Each row of a before or after table is a point. One or more steps were done to the points. Then noise was added and the rows were shuffled. The steps act on columns, c1 being the first. Write out the steps. A step turns or swaps two columns, mirrors them in a line or flattens them onto one, adds a multiple of one to another, or multiplies or shifts one. Angles are multiples of 10 degrees, from the lower column toward the higher: turns from -170 to 170, lines from 10 to 170 but not 90. Use the fewest steps. Two steps may share a column if one is a turn and the other turns, adds or multiplies; they go together, in the order done. Otherwise the lowest column goes first.

Before:
.01	.30
-.56	-.13
.10	-.45
.02	.40
-.06	-.41
.20	-.53
-.82	.02
-.11	.41
After:
.12	.04
-.60	-.10
.09	.00
-.77	-.16
.08	-.04
-.17	-.02
.04	.01
-.05	.01
Steps: flatten c1 and c2 onto the line at 10 degrees

Before, 9 rows:
.23	.17	-.14	.14	-.03	.72
-.31	-.07	-.32	-.28	-.07	-.94
-.40	.10	-.12	.09	.19	.12
-.01	-.47	-.37	.37	-.11	.55
-.07	.20	-.52	.18	.27	-.14
.01	-.45	-.08	-.10	.50	.73
-.27	.13	-.23	.07	.03	.15
.12	-.16	.05	.20	.43	.39
.03	-.12	-.02	.36	.13	.23
After, 9 rows:
-.26	-.01	-.03	.26	-.18	.23
-.27	.12	-.15	-.04	.12	.72
.42	-.09	-.33	.00	.01	-.93
.04	-.02	-.07	-.09	-.69	.74
.25	.21	-.12	.33	-.08	.12
-.06	.33	-.51	.19	-.09	-.15
-.25	-.43	-.38	.28	-.22	.55
-.22	.14	.04	.08	-.43	.39
.16	.13	-.22	.22	.05	.15
Steps: mirror c1 and c4 in the line at 110 degrees; mirror c2 and c5 in the line at 20 degrees

Before, 11 rows:
.17	-.04	-.28	-.36	-.24	.09	.16	.34	-.09	-.07	.23
-.47	-.28	.03	-.38	.08	.17	.11	.19	-.43	.11	-.02
-.05	-.26	.29	-.48	-.34	-.33	-.15	-.12	.04	-.19	-.11
.31	-.18	.24	.01	.03	.22	-.11	-.04	-.08	-.11	.01
.11	-.30	.04	.25	.20	-.21	.06	-.38	-.26	-.09	.18
.37	-.02	.13	-.24	.06	-.26	-.10	.05	.14	.45	-.07
-.04	.10	.11	.08	.10	.27	-.04	.14	-.39	-.33	.03
.04	-.05	.05	-.11	.34	.07	-.06	-.14	-.27	.17	.35
.02	-.03	-.17	.07	-.29	-.10	-.27	-.35	.13	-.05	-.23
-.05	-.33	.04	-.38	.43	-.29	.04	-.24	-.06	-.08	.13
-.20	-.18	.16	-.04	.17	-.09	.12	-.06	.13	.06	.30
After:
.61	.15	.25	-.14	.04	.22	-.11	-.04	-.12	-.12	.03
-.10	.02	.05	-.51	.45	-.30	.04	-.25	-.06	-.08	.14
.23	.39	.05	.01	.23	-.19	.07	-.34	-.25	-.09	.17
.03	.08	-.17	.03	-.29	-.10	-.26	-.35	.13	-.03	-.24
.07	-.04	.06	-.12	.35	.07	-.05	-.15	-.28	.17	.36
-.95	-.05	.02	-.46	.10	.18	.12	.18	-.43	.09	-.04
-.41	.10	.16	-.15	.16	-.10	.10	-.05	.12	.06	.32
-.07	-.03	.10	.13	.11	.27	-.04	.14	-.40	-.33	.03
-.10	-.10	.31	-.52	-.32	-.31	-.16	-.13	.03	-.20	-.13
.34	-.20	-.27	-.29	-.23	.08	.16	.35	-.07	-.06	.25
.78	-.15	.15	-.20	.07	-.26	-.11	.05	.15	.45	-.07
Steps: multiply c1 by 2; mirror c2 and c4 in the line at 70 degrees

Before, 13 rows:
-.24	-.18	-.10	.10	-.67	.24	-.24	-.10	.34	.18	-.40	-.19	-.30	-.59	.29	-.51	-.49	.32
.33	-.40	-.39	-.46	.05	.36	-.27	.50	.29	.38	.12	-.17	.22	-.27	.42	.19	-.52	-.38
-.49	-.32	.21	-.60	.18	.41	-.53	-.22	-.38	.00	.17	.05	-.40	.22	.20	.03	-.35	.13
.54	.27	.01	-.26	-.48	-.11	-.27	.10	.06	.63	-.24	-.20	-.11	.18	.39	.05	.09	.53
.33	-.20	-.06	.10	.19	-.43	.47	-.05	.05	.09	.23	-.11	.07	.20	-.52	.31	.37	-.19
.50	.10	-.53	-.06	.00	.40	.18	-.19	.17	.15	.16	.48	-.10	-.14	.52	-.16	.27	-.45
-.30	.34	.30	-.32	-.56	.29	-.53	-.06	-.45	.73	.17	.10	-.20	.11	.09	-.35	.23	.29
.13	.26	.06	-.67	-.21	-.41	.39	.50	.07	-.07	.24	.77	.27	-.42	.39	.20	-.34	-.07
.40	.29	-.31	-.14	-.43	.41	-.15	-.26	.18	.39	-.38	.05	-.24	-.12	-.50	.07	.30	-.19
-.42	.43	.11	-.03	-.26	-.53	-.23	.40	-.06	-.05	.13	.09	.29	-.25	.45	.12	.38	-.30
-.18	-.42	.05	-.27	.14	-.03	.10	.40	-.42	-.16	.15	-.05	.07	.32	-.15	.09	.49	.21
-.12	-.17	.04	-.47	-.03	.07	-.16	-.07	-.39	-.22	-.10	.03	.53	-.14	-.41	-.31	-.05	-.23
.29	.60	.15	.20	.19	.44	.46	.56	.10	-.12	-.51	.36	.14	.16	.16	-.69	-.13	.27
After (13 x 18):
.13	.27	.05	-.69	-.21	-.42	.39	-.36	.05	-.09	.25	.76	-.45	-.40	-.14	.20	-.33	.36
.47	.10	-.53	-.06	.01	.42	.18	.43	.16	.14	.16	.46	-.28	-.13	-.47	-.17	.28	.24
.35	-.23	-.06	.10	.19	-.45	.48	.15	.05	.09	.19	-.12	.29	.20	.46	.31	.38	.12
-.18	-.41	.04	-.30	.13	-.03	.09	-.45	-.41	-.15	.14	-.07	.04	.32	.17	.08	.49	.09
-.44	.42	.10	-.03	-.26	-.54	-.23	-.11	-.06	-.03	.14	.09	-.51	-.26	-.14	.11	.38	.51
.29	.60	.14	.22	.21	.46	.46	-.60	.10	-.12	-.52	.35	-.22	.17	-.02	-.70	-.10	.14
.40	.30	-.32	-.11	-.44	.41	-.14	.33	.18	.40	-.40	.06	.50	-.11	.22	.10	.30	-.02
-.28	.33	.30	-.31	-.56	.31	-.51	-.14	-.44	.72	.17	.08	.09	.10	-.20	-.36	.24	-.27
-.12	-.16	.04	-.49	-.02	.08	-.15	.20	-.38	-.25	-.11	.03	-.13	-.15	.64	-.32	-.07	.12
-.23	-.22	-.11	.11	-.65	.25	-.24	-.11	.34	.17	-.42	-.18	.06	-.58	-.43	-.50	-.48	-.31
.55	.28	.02	-.26	-.49	-.14	-.25	-.41	.07	.63	-.22	-.20	-.16	.18	-.35	.03	.06	-.32
.31	-.39	-.41	-.47	.06	.38	-.29	-.14	.29	.38	.11	-.19	-.44	-.28	-.20	.17	-.53	.59
-.49	-.30	.21	-.60	.18	.41	-.54	.09	-.36	-.02	.15	.03	.16	.23	-.38	.05	-.36	-.22
Steps: turn c8 and c18 by 140 degrees; turn c13 and c15 by 140 degrees

Before:
.42	-.53	-.29	.08	-.15	-.16	-.12	.17	-.14	-.54	-.09	.26	.21	-.35	-.14	.05	.09	-.03	-.21	-.26	.05	-.16	.05	.15
-.67	-.18	-.26	.58	-.03	.13	-.10	.03	.23	.13	.17	-.64	-.03	.17	.27	.04	-.19	.09	.64	-.03	.02	.01	-.08	-.18
.21	.05	.25	-.22	-.11	-.14	-.21	.23	.32	-.17	-.25	-.06	-.02	.11	-.04	.09	.15	-.30	-.23	-.33	.06	-.23	-.11	.13
.52	.02	.10	-.32	-.12	.03	-.18	.10	.12	.10	-.19	-.14	.14	.06	.16	.45	.28	-.01	-.20	-.13	.17	-.39	-.05	-.23
.02	-.27	.24	-.33	-.01	.14	-.16	.18	-.14	-.11	-.22	.05	-.14	.14	-.07	.54	.07	-.12	.04	-.28	-.16	-.19	-.23	.03
.27	-.30	.12	.13	.12	-.33	.17	-.06	.01	-.40	-.03	-.03	.24	-.61	-.33	.18	.01	-.06	-.12	-.05	.02	-.21	.08	.06
-.80	-.06	-.16	.23	.11	.11	-.29	-.05	.47	.15	-.14	-.49	-.37	.15	.35	.18	.12	.38	.28	-.01	.20	-.11	.30	-.32
.16	-.14	.23	-.43	-.20	.30	.08	.57	.09	-.11	-.20	-.13	.01	-.02	-.09	.23	-.03	.11	-.12	-.25	.07	.02	-.13	-.06
-.78	-.05	-.05	.22	-.08	-.12	-.19	-.08	.28	.13	-.21	-.20	.09	.16	.45	.11	-.14	.18	.41	.15	.21	.14	-.05	-.40
After (9 x 24):
-.49	-.22	-.30	.08	-.17	-.16	-.13	.18	-.12	-.15	-.10	.00	.19	-.35	-.51	-.48	-.19	-.03	-.23	-.25	.05	.05	.16	.16
-.21	.01	.14	.11	.09	-.36	.17	-.06	.03	-.33	-.05	.16	.25	-.60	-.42	-.37	-.21	-.06	-.13	-.05	.03	.11	.24	.07
.75	.05	-.04	.23	-.07	-.14	-.18	-.07	.27	.45	-.21	-.22	.09	.17	.15	-.10	.19	.17	.40	.15	.19	.02	-.17	-.39
-.38	.39	.10	-.32	-.12	.02	-.17	.10	.15	.15	-.19	.38	.16	.04	.10	-.21	-.48	.01	-.21	-.15	.16	.07	-.14	-.28
-.15	.11	.26	-.22	-.12	-.13	-.21	.23	.32	-.03	-.23	.17	-.02	.11	-.20	-.01	-.27	-.30	-.23	-.31	.06	.03	-.32	.14
-.06	.12	.24	-.43	-.21	.29	.05	.57	.05	-.08	-.22	.21	.00	-.05	-.11	-.23	.04	.10	-.11	-.26	.10	.03	-.41	-.04
-.01	.36	.23	-.32	-.01	.15	-.13	.19	-.12	-.09	-.22	-.03	-.17	.11	-.13	-.49	-.19	-.12	.03	-.29	-.15	.07	-.68	.04
.88	-.08	-.27	.57	-.01	.14	-.10	.04	.24	.28	.18	.21	-.04	.16	.14	-.18	.12	.07	.64	-.01	.02	.12	-.25	-.17
.93	.13	-.16	.25	.13	.13	-.30	-.08	.50	.37	-.14	.03	-.38	.15	.16	-.12	-.18	.37	.27	-.02	.22	.01	.87	-.34
Steps: turn c1 and c12 by 150 degrees; mirror c2 and c16 in the line at 30 degrees; swap c10 and c15; turn c17 and c22 by -130 degrees; multiply c23 by 3

Before, 9 rows:
.33	.12	-.41	.17	-.16	.01	.43	-.15	-.47	.16	.05	.55	-.30	-.37	.33	.03	-.40	.27	-.41	-.20	.14	-.16	.51	.50	-.11	.23	.09	-.17	.04	.47	.26	-.03	.28	-.26	.05	-.41	-.52	.08	-.24	.11	.17	.38	-.15	.21	.29	-.50	.32	.36	.12	.18	.07	-.36	.36	.78	-.40	.51	-.15	.33	-.20	-.34	.56	-.05	.09	-.08
-.12	.39	-.41	-.67	.16	-.42	-.12	-.06	.27	.12	.14	-.29	.17	-.16	-.34	-.27	.31	-.08	.22	.48	-.09	.71	-.01	.55	.69	.06	.18	-.24	-.25	.27	-.13	.13	-.25	.25	.38	.46	-.33	-.17	.26	.09	.06	-.29	-.12	.24	.58	-.30	-.56	-.40	-.02	.05	.30	-.10	.20	-.13	-.02	-.54	.19	.00	.06	.29	-.21	.13	.48	.66
-.35	-.03	-.47	-.13	.25	-.07	-.07	-.08	-.45	-.46	.08	.42	-.08	.56	-.29	.17	-.10	.02	.03	.42	.25	-.17	.36	.12	.18	-.03	.37	-.17	.50	-.33	-.12	.19	-.07	.20	.37	.11	-.53	.52	-.03	-.34	-.39	-.28	.29	.24	-.17	.39	-.22	.42	.36	.35	-.09	.11	.18	.07	.45	-.18	.16	-.28	.54	.28	-.18	-.12	.20	.63
.13	-.44	-.06	-.40	-.26	-.59	-.17	.25	.03	.07	.00	.05	.14	-.42	.31	-.34	.16	-.10	-.07	.17	-.57	-.02	.04	.16	.71	-.32	.20	-.50	.52	-.18	.14	-.13	.32	-.18	-.27	-.11	-.57	.49	-.23	-.08	-.45	-.28	.03	-.64	.32	.18	-.03	.38	-.06	-.19	-.54	.20	-.19	.31	.09	.38	-.04	.31	.49	-.33	.14	.18	.27	.27
.20	-.54	-.57	-.24	.12	.15	-.45	-.19	-.47	.17	-.48	.29	-.12	-.28	-.23	-.36	-.55	.48	-.32	-.26	.28	.11	.07	.31	-.09	-.45	.32	.25	-.12	-.34	-.68	-.21	-.38	-.29	-.44	-.28	.02	-.40	-.22	-.40	-.55	.01	.43	-.52	.14	-.53	.22	.58	-.23	.02	.13	.30	-.29	.12	-.09	.17	.11	-.15	.07	.20	.54	-.34	.54	-.10
.54	-.36	-.08	.00	-.42	-.15	.20	-.03	.21	-.34	.12	.53	-.27	-.34	.39	.37	.26	.05	.07	.45	-.20	.72	-.29	-.48	.11	-.26	.29	.26	-.29	-.10	-.09	.23	-.45	.26	-.34	-.37	.20	.31	.29	.19	.21	-.36	.32	.04	.54	-.30	.15	.51	.43	-.35	-.15	.24	-.41	-.16	-.02	-.25	.18	-.11	.26	-.17	-.36	.31	-.40	-.23
.59	-.51	.32	-.37	-.21	-.57	.18	.51	.33	-.03	-.33	-.09	.33	.20	.14	-.13	.20	-.26	-.42	-.20	-.60	-.08	-.07	.32	-.11	.48	-.41	.10	-.21	.35	.14	.43	.18	-.19	-.20	.60	-.17	-.15	.12	.44	.05	-.06	-.31	-.34	-.38	-.40	.21	-.42	-.08	.09	.46	-.47	.14	.14	-.23	.31	.15	.10	.25	-.47	-.43	-.13	-.07	-.31
.06	.13	-.21	-.20	.22	.37	-.25	-.05	-.08	-.77	-.22	.06	-.42	-.19	-.01	-.10	-.36	.19	-.04	-.16	-.01	-.05	-.05	.47	-.15	.45	.35	-.32	.12	.08	-.73	-.04	.37	.07	-.10	.07	-.10	-.18	.49	.17	.18	.12	-.34	.32	-.28	-.56	-.05	-.27	-.02	-.09	-.51	-.41	.36	.08	-.48	-.37	-.13	-.47	-.11	-.44	-.02	.25	-.42	.69
-.34	.44	.31	-.39	-.40	-.31	.23	.26	-.02	-.77	-.62	-.05	.10	-.22	.26	-.08	.18	.45	-.59	-.15	.01	-.08	.63	-.12	.53	.09	-.45	.34	.06	-.13	.21	.03	.00	-.61	-.35	-.39	-.68	-.18	.34	-.07	.09	.11	.05	.14	-.17	.46	-.36	.42	.38	.38	-.57	-.33	-.43	.09	.21	.41	-.85	.10	.14	-.11	.42	.13	-.43	.19
After (9 x 64):
-.33	.44	.33	-.38	-.40	-.30	.24	.26	-.01	-.76	-.62	-.05	.11	-.22	-.08	-.06	.17	.44	-.58	-.16	.02	-.14	.62	-.13	.53	.07	-.07	.32	.06	-.14	.22	.02	.01	-.62	-.35	-.38	-.67	-.18	.33	-.06	.09	.11	.07	.14	-.17	.44	-.35	.40	.37	.36	-.56	-.32	-.42	.02	.21	.41	-.84	.11	.14	-.10	.40	.13	-.40	.19
-.35	-.03	-.49	-.14	.24	-.08	-.08	-.07	-.45	-.46	.08	.40	-.08	.57	.00	.18	-.12	.01	.03	.42	.25	-.15	.36	.13	.19	-.03	.00	-.22	.48	-.33	-.12	.09	-.08	.21	.39	.11	-.52	.52	-.03	-.33	-.40	-.27	.28	.26	-.17	.40	-.23	.41	.35	.35	-.07	.10	.18	.03	.45	-.19	.16	-.27	.54	.27	-.18	-.11	.20	.64
.12	-.44	-.07	-.39	-.27	-.58	-.16	.25	.03	.07	.01	.05	.14	-.41	.29	-.35	.16	-.10	-.09	.15	-.57	.07	.05	.15	.69	-.32	.23	-.49	.51	-.19	.15	-.06	.32	-.19	-.27	-.11	-.56	.50	-.22	-.08	-.45	-.28	.04	-.64	.32	.16	-.04	.38	-.05	-.20	-.53	.20	-.18	.12	.08	.38	-.04	.31	.50	-.34	.14	.19	.28	.29
.35	.12	-.42	.19	-.17	.02	.43	-.17	-.47	.15	.05	.56	-.27	-.37	.24	.05	-.40	.29	-.41	-.18	.14	-.11	.50	.50	-.11	.23	.19	-.21	.03	.46	.25	-.02	.28	-.26	.04	-.39	-.52	.08	-.23	.10	.17	.38	-.14	.21	.29	-.49	.32	.36	.11	.18	.10	-.35	.36	.30	-.40	.52	-.15	.34	-.19	-.35	.58	-.06	.09	-.07
.59	-.51	.33	-.37	-.21	-.58	.20	.50	.33	-.03	-.34	-.10	.34	.20	-.12	-.15	.20	-.24	-.43	-.20	-.61	-.09	-.08	.31	-.10	.48	-.11	.12	-.22	.34	.14	.17	.17	-.18	-.19	.60	-.18	-.13	.11	.44	.06	-.06	-.31	-.35	-.39	-.40	.20	-.41	-.08	.10	.46	-.47	.14	.05	-.24	.31	.15	.11	.26	-.47	-.44	-.13	-.06	-.30
.22	-.54	-.57	-.24	.10	.15	-.46	-.18	-.47	.16	-.49	.29	-.12	-.29	.04	-.35	-.55	.47	-.32	-.25	.29	.06	.07	.31	-.09	-.46	.01	.27	-.12	-.33	-.67	-.09	-.38	-.30	-.44	-.28	.02	-.41	-.21	-.40	-.55	.00	.42	-.53	.15	-.53	.21	.59	-.23	.03	.14	.29	-.30	.04	-.10	.17	.10	-.14	.08	.22	.53	-.34	.54	-.11
-.12	.37	-.40	-.67	.16	-.42	-.11	-.04	.28	.11	.14	-.30	.18	-.16	-.11	-.26	.30	-.07	.22	.47	-.10	.74	.00	.55	.68	.06	-.10	-.11	-.25	.26	-.14	.04	-.23	.25	.38	.46	-.33	-.17	.26	.09	.07	-.30	-.13	.25	.58	-.30	-.55	-.39	-.02	.08	.31	-.11	.19	-.04	-.03	-.54	.20	.00	.07	.29	-.21	.13	.48	.64
.54	-.36	-.10	-.01	-.41	-.16	.20	-.04	.21	-.34	.11	.52	-.26	-.34	.37	.38	.27	.06	.06	.45	-.20	.65	-.31	-.48	.12	-.25	.32	.38	-.29	-.11	-.08	.08	-.45	.26	-.35	-.37	.20	.31	.29	.20	.21	-.35	.31	.05	.53	-.31	.15	.53	.42	-.36	-.14	.24	-.44	-.05	-.04	-.23	.18	-.11	.26	-.16	-.36	.31	-.40	-.23
.05	.13	-.20	-.19	.22	.37	-.26	-.06	-.09	-.78	-.22	.07	-.41	-.17	.16	-.10	-.37	.17	-.04	-.15	-.01	.02	-.05	.48	-.15	.44	.16	-.34	.11	.07	-.74	.00	.36	.07	-.11	.06	-.11	-.18	.50	.17	.19	.12	-.34	.32	-.28	-.57	-.05	-.26	-.02	-.09	-.51	-.41	.36	.02	-.48	-.35	-.13	-.45	-.11	-.43	-.02	.26	-.41	.69
Steps: flatten c15 and c27 onto the line at 40 degrees; turn c22 and c28 by 10 degrees; multiply c32 by 0.4; multiply c54 by 0.4
